Each row is a point. Two turns around zero, p and q, are shown by what they do to some points. Write where each new point lands after one turn and then the other. Backwards means that the second turn is done in reverse. Each puzzle has new turns, and all numbers are rounded.

Turn p:
[16 16 17] => [ 17 -19  12]
[ 80 -39   9] => [ 74  -7 -50]
[-53 -21   6] => [-55  -2 -15]
[-7 40 32] => [ -3 -36  37]
[-32  38 -42] => [-25  38  46]
[ -5 -34 -22] => [ -8  26 -31]
Turn q:
[-8 12 47] => [22 44 -4]
[-21 -24 -50] => [-41 -38 -21]
[  7 -48 -26] => [-50 -16  16]
[21 60 28] => [68  9  8]
Where do these land?
q, then p: [-16 -59  17] => [-50  -5  39]
p, then q backwards: [ 16 -25  25] => [-20  24 -23]
q, then p: [-35  64  -6] => [ 50  51 -13]
q, then p: [ 34  20 -36] => [ 10 -17 -50]

Turn p:
[-17  -7 -35  12  46  21  18   6] => [-13  12   5  17  47  30  28 -10]
[-29   1  45 -25 -12 -17  34 -59] => [ 29 -22 -36 -62  -9  22 -25 -30]
[ -5 -36  21 -24  57  51  -7 -35] => [  9  53   9 -24  44  50 -39  -1]
[ -4 -23  35 -18  26 -42  53  44] => [-28  -7 -19 -24 -45  61  36  23]
[46 12 -8  8 -2 20 10 30] => [ 11  16  26  43 -26   5  13   2]
[ 21 -24 -35 -17 -56  34 -43 -23] => [ 38  -4  -6  40  22 -41 -54  31]
[-55  22   0  49 -58  15  -9  54] => [-54  -2 -55  45 -19 -55  10 -33]
[-12  53 -33 -48 -20 -26 -35  43] => [ 17  15 -18  -5  -8 -67  58  40]
[ 54   3  10  64  19 -56 -21 -60] => [-11 -61  93 -30  -5  -7 -26 -23]
Turn q:
[ 12  -7 -29  -4 -40  16  30 -82] => [ -1  15 -11 -73  -6 -14  61 -30]
[-40 -17 -28  15  -3 -87 -66  -5] => [-72  20   6 -20 -52 -21 -52  54]
[-18   2  74 -25  92  51 -15  10] => [ -5  40  19  98  72 -12  -5 -28]
[39 11 87 15 26 35 34 -8] => [28 -6 35 63 39  8 70 -4]
[-48  23 -30  -3 -47 -47  29  10] => [ -4   3 -20 -62  -2  43 -22  50]
[ 16  32 -20  25  71  31 -31  22] => [ 43  17 -15  53   3 -59 -32  -1]
[ 12 -10 -29 -27  27   0  43  19] => [  2 -36 -45  -2  35  -7  -7  -8]
[ 32 -14  -7  -1 -41  -9 -11 -23] => [ -9 -21  22 -32 -31  -6  21 -14]
[  7   9   0 -23 -41   0 -24  24] => [  8 -19  34 -19 -13  20 -29 -12]
[-12 -28 -19  29 -45   9  11  32] => [ 10 -13 -25  -7 -47  46  -4  -6]
Where do these land?
p, then q backwards: [-55  10  28 -24 -51 -29  54 -28] => [ 18 -32 -82   6 -22  17  50  17]
q, then p backwards: [-35  31  53 -21 -13 -42   9   8] => [ 22 -53 -20  -9  58  -6 -19   2]
q, then p: [  0 -27  24  78  23 -11  -5 -24] => [-15 -44 -29  41 -33 -10  35 -40]
q, then p: [ 16  -5 -75 -45  34  32   9  38] => [ 11 -30  52 -15  65 -17 -21  52]
p, then q backwards: [-38  21  10  41  -7  12 -21 -24] => [  9 -22 -24 -47  23  18 -18 -20]
q, then p: [ 29 -21 -29 -90  15  71  11  26] => [ 24 -17  58 -50  78  25 -54   7]
q, then p: [  1   4 -10  25 -10 -15 -33 -55] => [ 17 -19 -35 -26 -40 -20  26  -3]
q, then p backwards: [63 28 -5 47 30 -5 -6  6] => [ 34  33 -41 -18 -55 -19 -15  11]
p, then q: [ -5  19  28 -21 -73 -13  13  46] => [  5 -32 -15 -65 -55  23 -11  15]
p, then q: [ 25 -59 -24  11  53   1 -30   7] => [ 16  30   9  75  20  25 -26   2]

Turn p:
[-14  33  34 -29  14  34  13  65 -33 -11   1] => [ 47 -33 -41  34 -36   0  -8   8  14  40 -28]
[ 33 -83 -81 -10  13  22  22  46  25 -12   1] => [-30  34   7  12 -27  38 -86   0  32   7  76]
[-57  12  49   2 -20  -4  27  37 -20  22   5] => [ 58  28 -23  16   0   3  37 -12  11  40 -32]
[ 18  -1  28 -24 -18 -16  56 -19  11 -26   4] => [ 13  24  12 -10 -43  26  22  40  -8 -27 -16]
[  8 -32 -69   6  44  38  28  -9 -27  -7  28] => [-31  22 -46  41  -1  11 -57   0 -22 -28  42]
[-16  32 -30  14   6 -24 -48 -77  61 -22   0] => [-57 -33  53 -20  40  24  24 -38 -43 -41 -13]
[ 21 -62 -40  35  69  16   9  19   1 -35  -4] => [-10  -1  -3  37 -28  -2 -38 -19 -10 -18  97]
[ -1  22  35  23 -36  23 -47 -45  23   7 -11] => [-11 -15  55   5  32 -41  21  -8   3 -16 -46]
[ -4  11  62 -31 -31 -24 -10  50 -47  24  42] => [ 13  15 -44 -20 -35 -34  36  13  23  68 -44]
[ 17  44  31  17 -19 -10  29  44  -9  22  12] => [ 23  -8 -35   2  -8   2  40  17  57   4 -20]
[  3   8 -12  -8  15 -20 -49 -75  35  41 -38] => [-31 -26  50 -34  76  -5  10  18 -41  -7   7]
[ -8  17  -7   4 -37 -35 -29 -37 -17  -3 -41] => [ 14  -7  17 -62  29 -18   1 -17 -15 -23 -23]
Turn q:
[-45  -2 -10  46 -42  27 -55 -26 -18 -13   1] => [ 17   0  37 -28  18  52  21 -11 -34  41  45]
[  3  52  48  41  60  48  42 -15  33 -30 -39] => [ -5 -21 -14   7 -15 -52  60  71  56  19  49]
[ 28 -31 -14 -21 -33 -65  38  15  27 -20  42] => [ 22  -2  -7  25 -57 -29 -51 -49 -16  -4 -40]
[ 33  44  28  29 -27 -51 -19  15  31  30  17] => [ 75  11 -33  15 -23  10  39 -25   4 -23 -18]
[ 38 -20  -9 -37 -40  50  40  26  23 -47 -28] => [-38 -12  53  45 -56  -8 -28  21   3 -42  24]
[-12  18  39 -65  65  33 -39 -34   6  26  52] => [-70  10 -43   1  23   2  66  28 -30  20 -61]
[-23   7 -10  43 -34  22   4  11 -16  -9  21] => [ 20 -17  -3   9  -5  37 -14  -1 -12  28  42]
[-57 -39 -18 -27 -13 -10  27  -8 -10  45 -35] => [ -2  14  10 -63  12   9 -62  36 -12 -11 -19]
[ 49 -32 -29  23  53  40  17  -9  22  52  27] => [-43  57 -33  22  -9  24  -8   2  73  26 -14]
[ 38 -11 -27 -36   8   4 -10 -25 -37 -46 -24] => [-49 -30  50   4  17 -18   1 -38  16 -18  -7]
[ 32 -39  47 -10  -4 -47   5  -2 -23 -13 -40] => [ -6   6  -4 -39 -12 -50  -2 -43  -2 -55  15]
[-47 -13 -15  45   4   2 -55  27  31  19  48] => [ 36  58 -16  20  24  31   4   0 -40  59   9]
[-29  29  14  33 -19 -39  -1  30 -39  12 -20] => [ 59 -25 -23 -21  35   3 -11  -5 -12 -20  29]
[ -9  37 -45 -62  22 -16   7  -4 -29  -5 -22] => [-13 -46  27   5  50 -12 -17  15   9 -19 -54]
Where do these land?
q, then p: [ 15  21  97  16 -27  -6  63   3  10  29   5] => [-33  42  -8 -45 -45  42 -66 -22  41 -21 -20]
q, then p backwards: [  8  24  32   7 -38 -52  13 -45  24  23 -31] => [  9  27  37   3 -40 -45  15  12 -23 -44 -37]
p, then q: [-21   4  22  24 -36 -64  10   7  38   3  41] => [ -7 -46  -2 -15 -48  -2  -5  68  20   0 -22]
q, then p: [-14 -62  -2 -48  39  21 -46  16 -16 -30   2] => [ 38 -17 -48   2  23  -8  43 -38 -60  14 -12]
p, then q: [-33  42 -23  29 -66  17 -35  -4 -25  54 -22] => [ -8  32  30 -18  34 -69  35  16  52  -1 -43]
q, then p backwards: [-49  36 -16 -20 -70  11  18  48 -25  39 -56] => [ 26  22 -35 -31  18  15  57 -40  14 -12 -91]
p, then q: [ 14  -4 -37 -50  29  35  -6 -32   0 -27  43] => [ 11  -3  19 -22  54  35 -14  -1 -45  15  48]
q, then p: [ 58 -36 -32 -15  60  -1 -37  16 -21 -17  33] => [ 10 -12   8  16  64  16  49 -37 -51 -41  11]
p, then q: [ -7 -29 -42 -12  56  -3  14 -17 -37 -11  12] => [ -9 -28  -1  17  46  44 -12 -37 -17  34  -1]
q, then p: [ 29  28  -1  -8  68  22 -10  22   9 -39 -12] => [ 16  14  -9   9   5  34  60 -31   7 -12  50]
p, then q: [ 14  -6 -24  14  76  37  -6 -17  41  18   3] => [ -9  23 -49   4  18   3 -11 -12 -19  65  48]
p, then q: [  3 -44 -16   1 -62  11  14  32  -4 -22 -25] => [ 21   5  25  15 -21  12  71  -2 -16 -25 -25]
p, then q: [-16  23  42  63 -30 -28   8 -29   6 -19   8] => [  1 -55   9 -14 -48 -55  -5   5  30  -1   0]
